Every row gives one point. Before rounding, the points of a table are all equally far from one centre. They may lie mostly on one side of it. Where is the centre, to within rounding?

Points (9 x 2):
[[-0.63 -0.30]
 [-0.67 -0.14]
 [-0.36  0.26]
 [-0.55  0.15]
 [-0.63 -0.29]
 [-0.65 -0.25]
 [-0.64  0.02]
 [-0.65 -0.25]
 [-0.55  0.15]]
Centre: [-0.27 -0.13]

Points (12 x 6):
[[-0.39  0.79 -0.11  0.70 -0.34 -0.24]
 [-0.14 -0.04 -0.01  0.24 -1.36  0.63]
 [-0.07  0.61 -0.08 -0.23 -0.40 -0.56]
 [-0.26 -0.51 -0.10  0.16 -0.45 -0.65]
 [-0.23  0.19  0.36  0.92 -0.82  0.14]
 [-0.66  0.55 -0.19 -0.30 -0.09  0.19]
 [-0.03 -0.82 -0.40  0.61 -0.22  0.01]
 [-0.33 -0.69 -0.01  0.39 -0.17 -0.28]
 [ 0.60 -0.04 -0.08  0.37  0.12 -0.19]
 [ 0.30 -0.25  0.14 -0.04 -0.35 -0.56]
 [-0.83  0.27 -0.10  0.30  0.10  0.01]
 [-0.04  0.33 -0.69 -0.57 -0.59  0.60]]
Centre: [-0.07  0.07 -0.32  0.23 -0.52  0.14]

Points (16 x 11):
[[ 0.18 -0.42  0.50  0.04 -0.62  0.40  0.33  0.21  0.84  0.56 -0.17]
 [ 0.59 -0.21  0.45  0.28 -0.51 -0.22 -0.25 -0.20  0.90  0.56 -0.65]
 [ 0.55 -0.46  0.64 -0.09 -0.67 -0.17 -0.58  0.15  0.53  0.56 -0.05]
 [ 0.59 -0.72  0.40 -0.15 -0.43 -0.75 -0.55  0.10  0.17  0.27 -1.03]
 [ 0.70 -0.19  0.36  0.12 -0.76 -0.41 -0.03  0.03  0.32  0.32  0.20]
 [-0.01 -0.18  0.20  0.55 -0.70 -0.40  0.34 -0.22 -0.06  0.44 -0.50]
 [ 0.63 -0.01  0.89 -0.63 -0.14 -0.69  0.00 -0.03  0.47  0.27  0.25]
 [ 0.70  0.09  0.33 -0.09  0.04 -0.75 -0.26 -0.46  0.83  0.00 -0.39]
 [ 0.49  0.42  0.72  0.01 -0.25 -0.48  0.40 -0.32  0.75  0.16 -0.34]
 [ 0.41 -0.20  0.52  0.12  0.01 -0.59 -0.22 -0.74  0.28  0.30  0.00]
 [ 0.61 -0.10  0.45 -0.02 -0.76 -0.09  0.10 -0.43  0.50  0.42 -0.59]
 [ 0.33 -0.17  0.88  0.00 -0.48 -0.71 -0.76 -0.01  0.39  0.03 -0.65]
 [ 0.21 -0.05  0.68  0.59 -0.56 -0.51 -0.46  0.03  0.58  0.38 -0.57]
 [ 0.61 -0.58  0.42  0.07 -0.65 -0.62 -0.32 -0.19  0.07  0.40 -0.01]
 [ 0.13 -0.32  0.13  0.30 -0.02 -0.28 -0.20 -0.70  0.12  0.28  0.10]
 [ 0.39  0.64  0.53  0.15 -0.44 -0.24  0.12 -0.22  0.44  0.21 -0.28]]
Centre: [-0.01 -0.27  0.28 -0.25 -0.04 -0.39  0.04  0.23  0.37  0.21 -0.43]

Points, 25 rows:
[[ 0.23 -0.37  0.19 -0.11  0.88 -0.45 -0.18  0.12 -0.14 -0.39 -0.63 -0.43
  -0.35  0.39 -0.20 -0.14  0.46 -0.48]
 [ 0.25 -0.41 -0.40  0.52  0.56  0.70 -0.11 -0.40  0.07 -0.15 -0.81  0.19
  -0.27  0.53 -0.67 -0.18 -0.27 -0.44]
 [ 0.29 -0.16 -0.33  0.25  0.86  0.58 -0.10 -0.76  0.11 -0.48 -0.26  0.44
  -0.71  0.06 -0.72  0.20  0.12 -1.05]
 [-0.02 -0.08 -0.65  0.54  0.72 -0.11 -0.24 -0.09 -0.35 -0.12 -0.51  0.46
  -0.20 -0.43 -0.76  0.05  0.04 -0.88]
 [-0.35  0.10 -0.39  0.67  1.13  0.26 -0.40 -0.61  0.25 -0.13 -0.17 -0.41
  -0.70  0.48 -0.32  0.08  0.29 -0.03]
 [-0.37 -0.38 -0.35  0.51  0.93  0.35 -0.10  0.20 -0.14 -0.18 -0.39  0.18
  -0.33  0.05 -0.63  0.14 -0.29 -0.33]
 [ 0.04 -0.67 -0.27  0.50  0.82  0.14 -0.41 -0.37 -0.15  0.03 -0.77  0.07
  -0.49  0.39 -0.77 -0.36 -0.13 -0.01]
 [-0.02 -0.30 -0.26  0.45  0.88 -0.17  0.01  0.12  0.14 -0.01 -0.83 -0.44
  -0.22  0.52 -0.26 -0.14 -0.10 -0.70]
 [ 0.26 -0.47 -0.42  0.25  0.39 -0.07 -0.42 -0.50 -0.02 -0.07 -1.16  0.53
  -0.26  0.19 -0.67 -0.33 -0.08 -0.61]
 [-0.47 -0.31 -0.42  0.51  0.87  0.51 -0.16 -0.42  0.23 -0.06 -0.52 -0.44
  -0.52  0.24 -0.44 -0.21  0.30 -0.49]
 [ 0.35 -0.21 -0.23  0.15  0.69  0.24 -0.40 -0.21 -0.73 -0.64 -0.68  0.24
  -0.54  0.86 -0.42  0.01 -0.27 -0.42]
 [-0.27 -0.83 -0.23  0.48  0.76  0.17 -0.60 -0.75 -0.26 -0.10 -0.64  0.15
  -0.83 -0.17  0.00 -0.18 -0.23 -0.81]
 [-0.22 -0.28 -0.09  0.27  1.00 -0.30 -0.38 -0.50 -0.31  0.01 -0.72  0.46
  -0.13 -0.05 -0.43 -0.20 -0.10 -1.08]
 [-0.15 -0.22 -0.39 -0.06  0.52  0.03 -0.41  0.04 -0.37 -0.16 -1.10 -0.23
  -0.26  0.49 -0.58 -0.27 -0.14 -0.17]
 [ 0.14 -0.14  0.02  0.56  0.60  0.60 -0.26 -0.65 -0.12 -0.32 -0.77  0.22
  -0.98  0.12 -0.51 -0.31  0.31 -0.33]
 [-0.70 -0.59 -0.30  0.07  0.92 -0.01 -0.29 -0.11  0.02  0.27 -0.74  0.04
  -0.41  0.54  0.08  0.00  0.13 -0.17]
 [ 0.36 -0.67 -0.43  0.36  0.70  0.09  0.36 -0.68 -0.43 -0.23 -0.64  0.13
  -0.50 -0.10 -0.83 -0.27  0.07 -0.21]
 [-0.39 -0.91 -0.28  0.02  0.82 -0.30 -0.24  0.04 -0.01 -0.05 -0.33 -0.12
  -0.47  0.01 -0.77  0.12 -0.19 -0.01]
 [-0.40 -0.42 -0.14  0.34  0.78  0.49 -0.20 -0.28  0.32 -0.25 -0.68 -0.06
  -0.85  0.15 -0.44 -0.23 -0.12 -0.41]
 [-0.20  0.07 -0.74  0.70  0.86  0.68 -0.01 -0.40 -0.14 -0.02 -0.14 -0.11
  -0.49  0.49 -0.64 -0.18  0.14 -0.51]
 [-0.46 -0.58  0.22  0.88  0.37 -0.13 -0.20 -0.20 -0.11 -0.05 -0.14 -0.07
  -0.20  0.53 -0.25 -0.02 -0.35  0.26]
 [ 0.26 -0.32 -0.11  0.26  0.66 -0.05 -0.87 -0.47 -0.17 -0.15 -0.93 -0.08
  -0.37  0.22 -0.63 -0.59 -0.01 -0.50]
 [ 0.69 -0.35  0.05  0.63  0.78 -0.09 -0.08 -0.66 -0.17  0.31 -1.03 -0.44
  -0.02  0.59 -0.41  0.29  0.23 -0.40]
 [-0.24 -0.10  0.01  0.30  0.67  0.13 -0.38  0.02 -0.10 -0.33 -0.33  0.35
  -0.56  0.18 -0.59 -0.47  0.54 -0.65]
 [-0.32 -0.51 -0.18  0.66  0.68 -0.05 -0.40 -0.21 -0.37 -0.20 -0.49  0.34
  -0.50  0.13 -0.56 -0.55 -0.17 -0.39]]
Centre: [ 0.18 -0.07 -0.22  0.05  0.20 -0.09 -0.23 -0.61 -0.19  0.16 -0.10 -0.04
 -0.45  0.18 -0.15  0.32 -0.02 -0.40]
